Each row of a before or after table is a point. One or more steps were done to the points. Then noise was added and the rows were shuffled. The steps act on columns, c1 being the first. Name the steps. A step turns or swaps two columns, mirrors them in a line or flattens them onto one, adds a multiple of one to another, or multiplies or shifts one. Angles are multiples of 10 degrees, from the lower column toward the higher: turns from -170 to 170, lines from 10 to 170 but not 90. Use the fewest steps. Two steps may share a column if one is a turn and the other turns, adds or multiplies; they go together, in the order done. Otherwise the lowest column goes first.
(in the rows, 128 means zero)

Before (10 x 3):
[[134 134 132]
 [128 113 208]
 [136 187 107]
 [103 138 109]
 [122 140 115]
 [127 145 204]
 [130 112 139]
 [125 133 125]
 [135 110 118]
 [ 84 135 157]]
After (10 x 3):
[[ 84 125 104]
 [126 133  72]
 [133 112  90]
 [124 144 154]
 [101 132  58]
 [126 189  56]
 [139 110  67]
 [134 135  79]
 [130 114 159]
 [121 138  66]]
Steps: turn c1 and c2 by 10 degrees; shift c3 by -50

Before (14 x 8):
[[111 149 134 163 175 137 110 128]
 [137  92  83 124 100  80 114 152]
 [134  89 154 169 114 136 143 139]
 [177 111 105 130 132 115 179 169]
 [ 96  94 153 162 142 119 165 180]
 [ 97 147 130 110  92 148 101 121]
 [171 100 157 148 141 150 175 136]
 [ 98  96 138 138 102  91 130 122]
 [130 126 138 109 142 142 165 166]
 [151 122 130 115 166  89 100 141]
 [166 147 147 169 157 117 113 132]
 [102 161 137 158  94 115 170 181]
 [137 169 139 136 108 142 144 160]
 [ 95  89 131  97 106 115 181 103]]
After (14 x 8):
[[104 163 167 157  94 114 171 182]
 [ 97  97 168 137 103  91 131 125]
 [138 171 168 140 108 142 143 160]
 [165 147 182 170 156 117 116 131]
 [113 150 163 163 175 136 108 127]
 [129 125 167 105 140 140 166 163]
 [136  87 114 125  98  78 116 153]
 [175 112 134 133 131 112 178 166]
 [132  93 184 168 111 136 143 139]
 [171 100 189 149 142 151 176 136]
 [ 98 147 158 109  93 147 100 123]
 [150 124 160 116 165  88  98 141]
 [ 92  91 161  95 108 114 179 102]
 [ 96  95 183 163 140 119 166 182]]
Steps: shift c3 by 30

Before (14 x 12):
[[120 106 110 141 151  39 113 165 112 114 135 102]
 [196 147 156 171 112  91 118 103  86 100 114  92]
 [152 166 142 133 134 115 191 141 102 131 120 119]
 [160 133 132 155 102  80 166 131 133 153 160  99]
 [155  95 118 168 115 131 116 100 134 154 106 148]
 [168 138 109 119 105 141 101 139 153 109 121 133]
 [140 140 164 137 136 122 159  72 115 112 126 161]
 [174 115 139 179 128 149  90 107 145 152 166 112]
 [184 118 138 112 123 138 144 169 135 109 111 139]
 [129 171 145 146 140 146 105 177 116 156 103 172]
 [153 111 120 130 123 168  72 132  98 112  51 101]
 [117 128 167 129 127 108 118 128 105 165 100 138]
 [178 132 112 116 156  77 113 140  98 155 117 117]
 [124  98 105 115 110  76 145 154  88 106 155 131]]
After (14 x 12):
[[130 180 113 114 155  76 111 139  96 157 117 118]
 [112 174 139 178 127 149  90 107 145 154 167 112]
 [112 154 121 129 122 169  72 133  98 113  51  99]
 [133 161 132 155 103  80 165 130 132 152 161  99]
 [171 129 146 147 139 149 106 178 119 157 103 172]
 [146 195 156 171 114  93 116 104  86  99 114  90]
 [128 115 166 130 127 108 120 128 103 165 100 137]
 [106 121 111 140 150  37 112 165 111 114 134 103]
 [141 139 162 136 137 121 158  73 114 113 124 162]
 [ 99 122 105 115 108  73 144 154  88 105 154 130]
 [ 96 155 118 169 115 132 117  99 134 154 107 151]
 [168 150 140 131 136 116 191 143 104 130 123 120]
 [138 168 108 118 105 142 100 138 153 109 119 133]
 [118 186 137 113 122 141 145 168 135 109 111 139]]
Steps: swap c1 and c2

Before (9 x 20):
[[151  86 154 126 126 152  86 160 161 136 103 120 165 116 122 146 101 107
  129 100]
 [139 163 137 180 162 118 188  98  91 117 187 167 102 157  98 156 237 151
  173 136]
 [122 151  38 113 131 139 160 132 117  99 161 154 124 132 172 113 126 142
   84 164]
 [116 100 154 136  82 146 109 132 129 113  96 133 187 142 135 125 102 158
  116 101]
 [112 127 134 148  88 126 114  94 156 126 106  95 142 128 150 118  98 114
  130 107]
 [147 141  70 133 114 127 172 151 138 117 165 180  89  98 185 140 151 171
  119 182]
 [138 144 154 131 129 123  99 126 137 122 101  95 163 122 127 158 129 162
  135  85]
 [104 100 159 155 122 111 104 128 125 120 126  97 129 139 130 149 110 143
  101 110]
 [149 110 128 158 102 119 107 130 103 120 127  98 141 126 121 121  98 144
  146  87]]
After (9 x 20):
[[149 109 128 157 102 119 167 130 103 120 127  98 140 126 121 121  99 143
  147  87]
 [148 140  70 132 115 128 232 151 138 118 166 179  89  98 185 140 151 171
  118 181]
 [138 144 154 131 129 123 160 126 137 122 101  95 164 122 127 158 129 162
  133  85]
 [105 100 160 154 122 111 164 128 125 121 126  98 129 139 130 150 111 143
  101 110]
 [112 128 134 149  87 126 174  94 156 127 106  94 142 128 149 118  98 113
  129 106]
 [115 100 154 135  82 147 169 133 129 114  96 133 187 141 135 125 102 158
  117 102]
 [139 163 137 181 162 117 247  99  91 118 187 167 102 156  98 155 238 151
  173 136]
 [122 151  39 112 132 139 220 131 116  99 161 155 124 133 173 113 126 142
   83 163]
 [151  86 154 126 127 152 147 160 160 137 103 120 165 115 122 146 100 108
  128 101]]
Steps: shift c7 by 60

Before (13 x 48):
[[122 144 128 136 146 101 121 112 147 103 119 120 140 126 142 131 104 143
  128 103 132  98 138 110 135 121 123 131 138  96 142 111 121 113 106  92
  119 136 155 146 130 123 117 140 148 123 118 138]
 [118 132 112 127 163 102 133  94 144 100 137 219 118 170 132 191 136 141
  166 156 108 144 133 113 138 174 108 128 106 134 148 130 121 119 138 141
  149 164 132 155  91 143 171 144 152 129 108 112]
 [145 136 145 117 138 132 140 105 129 124 122 148 118 121 119 135 125 131
  123 108 122 113 146 110 126 135 120 122 136 122 150 101 122 134 154  88
  103 125 159 142 123 119 125 116 146 126 170 150]
 [132 139 113 151 156 141 127 142 146 136 125 123 126 144 118 117 108 128
  113 152  79  96 147 129 118 122 108 143 132 123 151 131 106 111 127 133
  129 126 135 159  47 124 136 132 157 129 118 127]
 [151 118 117 131 155 119 107  94 139 146 124 121 137 118 135 126 123 140
  124 116 126  94 140 104 111 137 140 138 116 128  69  99  94 118 139 167
  103 140 154 148 123 128 123 146 103 133 148 125]
 [ 46 118 112 131 125 107 123 154 130 148 121 116 120 124 124 126 132 116
  125 128 133 128 101 179 144 118 159 149 130 126 148 120 122 144 155  98
  106 129 131 148 137 138 119 126 153 139 115 134]
 [123 141 111 165 135 126 101  96 147 142 150 117 179 146 117 119 136 122
  133 188 123 107 140 116 132 198 114 114 129 114 133 129 113 139  90 103
  120 126 153 135  84 123 114  93 120 131 110 126]
 [138 135 124 117 118 130 122  95 150 144 119 110 150 119 122 124 120 139
  161 141 117  99  96 114 140 126 109 142 144  99 143 132 113 112 163 107
  124 134 147 134  80 131 115 121 147 120 135 110]
 [135 139 111 141 137 104 116 120 135 143 141 119 164 153 136 128 132 136
  143 111 109 152 126 108 115 123 134  73 122 112 151 126 109 122 158  90
  151 151 156 146 125 133 131  88 144 138 128 139]
 [140 125 166 126  95 117 145 115 148 149 126 110 140 126 137 142 118  87
  151 101 133 104 124 108 122 115 110 138 144 121 112  97 121 123 142 103
  162 221  96 137  93 150 114 143 149 119 140 133]
 [129 122 114 130 157 142 100 106   7 111 164 142 121 131 128 146 123 126
  119 102 138 102  91 107 120 119 156 109 143  90 148  72 125 122 142 207
  118 123 123 141 118 140 114 142 123 127 171 142]
 [136 124 159 139 156 130 129 113 120 149 153 111 150 135 134 133 136 139
  119 105 118 179 141 119 115 124 136 143 144 130 121 123 119 116 145 115
  136 127 161 137 136 137 126 142 131 123 141 152]
 [150 131 159 121 132 127 132 176 143  87 120 118 125 150 138 118 134 110
  124 107 134 157 149 124 131 143 107 126 123 117 145 129 115 133 146 102
  150 171 156 128 131 122 154 131 150 135 129 141]]
After (13 x 48):
[[123 130 160 121 132 127 132 177 143  82 122 119 125 148 138 117 133 110
  126 109 133 156 152 123 131 144 108 126 123 116 147 129 115 133 147 102
  149 172 156 127 131 123 153 132 149 136 129 140]
 [ 92 146 129 135 147  99 122 112 149 101 120 119 138 125 140 130 105 143
  127 102 132  97 139 112 131 122 123 132 137  96 139 112 120 111 105  92
  119 137 153 143 130 123 119 140 150 124 119 137]
 [ 15 117 113 131 125 107 121 154 129 141 122 114 118 126 124 127 134 117
  128 124 134 127 102 181 141 119 161 148 131 127 151 118 125 143 155 101
  107 128 128 149 136 139 120 126 153 136 115 134]
 [116 133 146 119 138 132 142 103 130 135 120 147 118 121 120 135 127 131
  123 108 121 114 144 112 126 133 121 122 132 121 151 102 122 136 154  89
  102 125 161 142 121 117 124 117 145 125 170 153]
 [105 139 109 141 136 103 114 120 136 138 140 120 164 153 137 127 130 137
  143 112 108 154 129 108 118 125 136  76 123 112 150 124 110 123 160  88
  151 150 154 144 125 133 130  88 146 136 129 138]
 [122 118 117 130 154 118 105  93 138 141 124 119 137 118 136 122 125 141
  122 116 124  95 140 104 116 135 140 139 118 129  68  98  93 118 139 168
  101 140 152 151 124 128 125 146 104 133 151 124]
 [111 134 123 118 117 130 122  95 148 136 119 109 150 119 122 123 122 140
  162 143 116  99  97 115 137 127 111 142 143  98 144 133 110 112 166 107
  122 134 146 132  82 131 113 122 146 119 136 112]
 [103 141 114 149 157 140 124 141 146 135 124 122 126 144 120 117 109 127
  114 154  80  96 146 131 120 119 108 143 133 123 151 130 105 111 126 132
  132 127 133 157  47 123 136 134 160 129 120 126]
 [ 90 132 111 128 163 102 136  93 143 148 139 220 118 169 132 193 138 140
  167 155 110 145 133 115 135 175 110 129 105 134 147 127 122 118 138 140
  149 163 130 153  91 145 170 143 153 128 109 111]
 [ 96 123 112 129 157 143 102 105   5 118 163 143 122 130 127 146 125 125
  123 104 139 102  91 106 120 118 154 109 144  90 148  72 123 120 142 207
  118 121 123 140 118 142 113 141 123 126 169 142]
 [110 127 167 126  94 118 147 114 150 139 129 111 138 128 137 140 119  84
  151  99 133 104 124 107 126 114 111 137 144 122 111  97 121 124 142 103
  161 218  97 137  95 152 113 143 147 120 140 133]
 [ 92 141 110 164 137 125  99  95 147 136 151 118 180 146 115 119 136 120
  133 185 125 108 141 116 131 196 113 115 129 115 132 131 114 138  89 102
  120 128 153 136  85 124 115  93 118 131 110 126]
 [106 126 157 139 157 130 129 113 123 142 153 112 150 135 134 135 137 139
  118 105 115 181 142 119 121 124 136 143 142 128 120 123 120 115 143 115
  136 128 159 138 136 136 126 143 130 121 142 152]]
Steps: shift c1 by -30; add 0.5 times c12 to c10; multiply c25 by 0.7
